Each row of a before or after table is a point. One or more steps were done to the points. Then noise was added and the rows were shuffled. The steps act on how far a point lies along the listed directions, d1 being the first. Write out the steps. A step turns or swaps two directions, mirrors them in a line or flattens them onto one, adds a multiple of one to another, or multiplies one. Angles are multiples of 10 degrees, from the lower direction toward the higher: turns from -170 to 170, lines from 10 to 170 but not 90. Use the fewest steps. Two steps may share a direction if one is a turn and the other turns, adds or multiplies; they go together, in the order done. Otherwise the lowest direction goes first.
(in the rows, 128 means zero)

Directions:
(1): [123 188]
(2): [188 133]
Before:
[[108 113]
 [169 141]
 [127 113]
 [113 124]
 [163 188]
 [143 134]
 [137 117]
 [107 118]
 [ 93 139]
 [249 142]
 [112 112]
 [113 136]
 [ 98 131]
 [125 220]]
After (14 x 2):
[[111 129]
 [128 128]
 [ 94 129]
 [166 124]
 [143 127]
 [100 130]
 [140 127]
 [247 116]
 [158 125]
 [111 128]
 [114 129]
 [119 128]
 [110 130]
 [110 132]]
Steps: flatten d1 and d2 onto the line at 100 degrees

Directions:
(1): [ 64  84  74 114 167 134]
(2): [178  89  66 146  83 150]
Before, 8 rows:
[[204 132 126 171  87 126]
 [138 147 192 150 131 133]
 [ 75 137 134 103 174 135]
 [229  56  74 166  45 163]
 [ 78  87 145 122 167 124]
 [ 67  95 120  93 162 130]
 [164 179 174  84 125 121]
 [203  78  38 167  83 151]]
After:
[[130 109 146 152 134 142]
 [137 135 118 144 144 120]
 [138 111 138 110 116 130]
 [142 135 109  81 139 130]
 [136  95 152 134 133 133]
 [135 124 127 158 140 119]
 [126 138 122 118 131 145]
 [128  96 147 129 124 132]]
Steps: multiply d1 by 0; multiply d2 by 0

Directions:
(1): [179 216 128 106 166  84 124 139 170]
(2): [ 34 165 178  87 122 124 150 103 153]
(3): [133 158 139 211  52 121 138 106 169]
Before (10 x 9):
[[ 98 176 169 102 127  97 128 121 167]
 [ 60 164 171  94 135 111 152 111 148]
 [ 89  68 135  23 186 163 130 135  56]
 [132  63 127  60 188 130 126 125  67]
 [117 177 133 100 177 116 118 125 167]
 [ 89  23 105  86 142 179 140 143  65]
 [ 90 153 163  90 103 130 145 133 142]
 [113  30 104 111 164 187 120 150  76]
 [146  28 124 101 167 168  99 154  52]
 [ 47 126 164  86 142 100 143 111 159]]
After (10 x 9):
[[ 23 135 178  80 138 101 148 102 163]
 [148 110  97  27 217 133 130 164  94]
 [ 87  75 137  17 192 157 131 137  59]
 [ 54 135 178 127  86 121 137 107 157]
 [ 75 152 173  85  99 132 149 127 143]
 [167  97  95  67 220 151 113 169  97]
 [192  72 116  73 207 140  92 173  72]
 [ 25 152 185  97 117 121 159 100 148]
 [131  53 124  63 182 134 127 125  63]
 [ 55  99 143 150 108 158 126 103 140]]
Steps: mirror d1 and d3 in the line at 70 degrees; multiply d2 by 1.3

Directions:
(1): [204 142 101 160  71 184  69  83  79 120 169  97 116 118]
(2): [ 87 180 128 129 193 150 151  98  58 185 130  54 149 150]
(3): [189  58 188 106 129  67 174  91 103 133 143  83  93 160]
(4): [108 165 242 195 121 136 135 118 140 126 152 133 112  61]
Before, 9 rows:
[[166  71 170 125 112  98 142 112 121 109 142 125 105 123]
 [151 122 116 105 130 121 135 129  97 135 135 108 138 143]
 [127  95 196 141 132  83 153 122 157 151 149 143 109 125]
 [170  99 193 143 118  98 137  95 122 135 139  95 110 126]
 [ 75 160 175 151 146 119 157 150 149 139 120 164 149 108]
 [ 74 165 141 138 171 126 138 153 133 150 115 139 148 115]
 [ 73 188 160 178 166 160 118 150 163 154 121 141 124  75]
 [178  90 112 116 103 130 125 134 130 106 120 123 120 148]
 [ 60 177 192 152 169 120 152 146 146 144 107 133 138 109]]
After, 9 rows:
[[163  75 182 134 114 100 143 110 124 109 143 126 106 117]
 [ 62 172 224 177 145 121 160 146 152 137 133 168 142  82]
 [ 51 196 248 189 166 125 153 138 155 143 120 134 131  73]
 [121 104 234 167 130  90 156 119 158 151 159 144 102 101]
 [182  82  83  98 105 127 122 135 124 107 112 122 123 164]
 [155 112  95  92 132 118 136 129  96 134 132 109 141 156]
 [ 63 212 225 217 164 165 123 145 167 151 137 145 113  37]
 [ 69 171 163 146 167 129 139 153 135 150 120 139 150 107]
 [165 108 227 161 115  98 136  92 124 133 146  99 108 108]]
Steps: multiply d4 by 2

Directions:
(1): [184 118 154 131  74 122 216  64  41 104 118 103 102  84  74 166 108 137
 109 143]
(2): [203 146 124 144 156  71  91 107 107  33 118 148 192 129 190 148  96 125
 191 151]
(3): [130 112  81 128 105  58 151 170 195  59 110  55  97 127  55  74 120 103
 157 124]
(4): [101 140 160 124 149  63  65  95  82 169  99 117 112 199  50 157 173 154
 182 169]
(5): [145 134 184 140 111  57 183 152 125 186  68 194 105 121 172  43 128  95
 138 162]
(6): [183 152 160  60 146 109 188 152 170 135 103 117 143 228 136 193 129 117
  92  72]
Before:
[[110 145 138 100 170 184  74 101 134 183 142 181 168 149 181 177 151 148
   97  97]
 [101 118 151 170  86 117 157 110 121 135 125 174  74  13 161  10 103  89
  136 156]
 [ 90 115 141 141  85 226 187  86  77 180 145 134 115 104 151 153 120 135
   67 112]
 [108 108 156 117 104 141 211 132 100 188 124 114 108 149  97 111 143 130
   63 119]
 [130 120 152  91 158 160  94 100 107 120 140 117 159 154 136 215 145 168
  106 103]
 [102 108 114 149 118 116 154 156 124 103 128 128 129  62 120  76 106  88
  121 156]
 [ 48  98 105 167  84 122 112 158 169 149 144 127  81  26 121  19 132 119
  132 158]
 [112 111 165 131  85  79 189 109  41 179  97 126 102 145  23 111 144 133
  132 169]
 [110 142 138 111 103 183  95  75  81 150 158 122 155 152  84 182 135 156
  122 134]
 [ 68  80 132 173  86 132 130 154 103 152 133 169  90  49 134   7 130 123
  144 180]]
After (10 x 20):
[[198 126 108 109  99 102 205 122 168  58 111 123 142  80 146 114  91 103
  100  91]
 [ 63 117 142 151 150 162  97 127  77 175 142 163 135  88 130 117 134 119
  117 164]
 [109 127 103 155 130 151 134 170 186 104 126 162 160 115 245  61 100  94
  136 115]
 [145 139  90 124 110 106 101 148 182  50 131 117 175 137 136  88 100 108
  170 130]
 [ 65 112 169 188  95 115  78  92  60 197 132 191 101  19 154  55 140 148
  155 209]
 [178 114 117  95 138 100 141 147 172  38 117  93 159 134 149 157 110 131
  129  95]
 [115 127 140 125 151  95 144 181 167 167 113 156 156 181 182  71 138 107
  113 127]
 [ 38  81 140 187  90 155  95 131  69 185 143 179  88  39 130  17 144 141
  145 199]
 [ 44 117 104 125 147  79  82 204 179 167 113 132 140 187  84  51 155 115
  160 138]
 [ 22 116 145 169 110 195  84  95 103 210 163 179  68  28 147  40 137 123
  113 151]]
Steps: turn d1 and d2 by -160 degrees; turn d2 and d5 by 70 degrees; mirror d3 and d4 in the line at 60 degrees; multiply d6 by 1.3
